Each row is a point. Each copy is the shape, with its points in the same order, turned, moved and blurred by noise. Say if it was mirrored as well.
In the rows, zero is written as 128.

Shape (8 x 2)
[[ 89  73]
 [207 123]
 [192 132]
 [201 142]
 [156 136]
 [111 141]
 [151  99]
 [ 93 110]]
Copy 1 (8 x 2)
[[134  35]
 [185 150]
 [169 147]
 [170 158]
 [139 130]
 [103  99]
 [162  95]
 [108  66]]
Copy 1 is: only turned
Copy 2 (8 x 2)
[[117  56]
 [203 165]
 [181 175]
 [187 182]
 [157 157]
 [111 138]
 [164 120]
 [108 104]]
Copy 2 is: only turned
Copy 3 (8 x 2)
[[107  94]
 [230 133]
 [214 146]
 [222 163]
 [173 162]
 [129 168]
 [175 121]
 [117 134]]
Copy 3 is: only turned

Shape (9 x 3)
[[ 73 136  20]
 [185 126 123]
 [ 86 114 144]
 [101 154  39]
 [181 139 192]
 [108 115 118]
 [102  90 167]
 [128 153 154]
 [ 90 116 170]]
Copy 1 (9 x 3)
[[ 64 245 107]
 [169 130 136]
 [ 66 121 134]
 [ 99 227 138]
 [154  77 178]
 [ 89 138 132]
 [ 74  90 126]
 [108 118 179]
 [ 71 100 148]]
Copy 1 is: only turned
Copy 2 (9 x 3)
[[ 40  86  73]
 [173 106 138]
 [ 95 159 163]
 [ 83 113  71]
 [208 165 175]
 [101 123 152]
 [106 147 201]
 [134 166 150]
 [104 163 186]]
Copy 2 is: only turned
Copy 3 (9 x 3)
[[146 168  22]
 [169 136 165]
 [ 85 124 120]
 [158 185  57]
 [120 133 218]
 [119 127 114]
 [ 83  90 142]
 [108 155 161]
 [ 67 117 145]]
Copy 3 is: only turned

Shape (8 x 4)
[[101 159 136 206]
 [105 186  84 189]
 [130 164 146  82]
 [115 104 185  72]
 [126 181 112 129]
 [162 184 126  84]
 [168  63  60  91]
 [139 134 155 187]]
Copy 1 (8 x 4)
[[ 92 219 117 160]
 [ 75 219 125 107]
 [187 148 111  93]
 [203 105  81 145]
 [129 185 124  90]
 [183 155 145  75]
 [102  57 165 107]
 [125 189 139 172]]
Copy 1 is: mirrored
Copy 2 (8 x 4)
[[108 189 176 151]
 [ 93 197 112 149]
 [147 122 118  62]
 [149  66 165  59]
 [130 158 104 112]
 [175 133  99  81]
 [127  36  67 166]
 [154 137 189 152]]
Copy 2 is: only turned
Copy 3 (8 x 4)
[[ 88  54 114 197]
 [ 79 106 101 221]
 [104 125 176 119]
 [129  82 168  64]
 [ 92 129 148 172]
 [107 155 189 151]
 [215 157 103 124]
 [131  52 141 181]]
Copy 3 is: only turned
Copy 4 (8 x 4)
[[166 103 125 168]
 [121  76 100 161]
 [ 81 177 165 115]
 [127 194 195  77]
 [ 88 126 127 135]
 [ 64 179 126 123]
 [108 162  68  12]
 [169 154 114 151]]
Copy 4 is: only turned

Shape (10 x 6)
[[104  56 122 140  93 118]
 [ 82 137  63 116 117 141]
 [ 99 144 133 134 129 150]
 [118 130 160 115 120 127]
 [ 99 122 136 127 249 145]
 [104  59 164 113  92 107]
 [ 73 141 137 151 162 120]
 [148 133 155 144 100 147]
 [112 143 166 152 114 115]
 [107 139 164 138 111 171]]
Copy 1 (10 x 6)
[[107  93  85 145 132 173]
 [ 92 153 159 187 114 138]
 [127 135 156 130 147 127]
 [160 124 140 122 135 136]
 [149 223 134 133 211 169]
 [155  85  94 128 120 197]
 [143 139 160 156 193 149]
 [141 111 128  97 137 105]
 [162  97 139 132 170 121]
 [132 115 156  96 148 127]]
Copy 1 is: mirrored
Copy 2 (10 x 6)
[[128  77 195 168 142 108]
 [143  92 193  74  80 106]
 [124 118 172  93 122 161]
 [106 127 160 112 154 141]
 [116  70  63  98  88 178]
 [ 80  90 187 168 162 110]
 [134  75 148  71 143 162]
 [135 154 180 131 154 156]
 [127 117 169 106 178 167]
 [111 133 188 117 137 181]]
Copy 2 is: mirrored
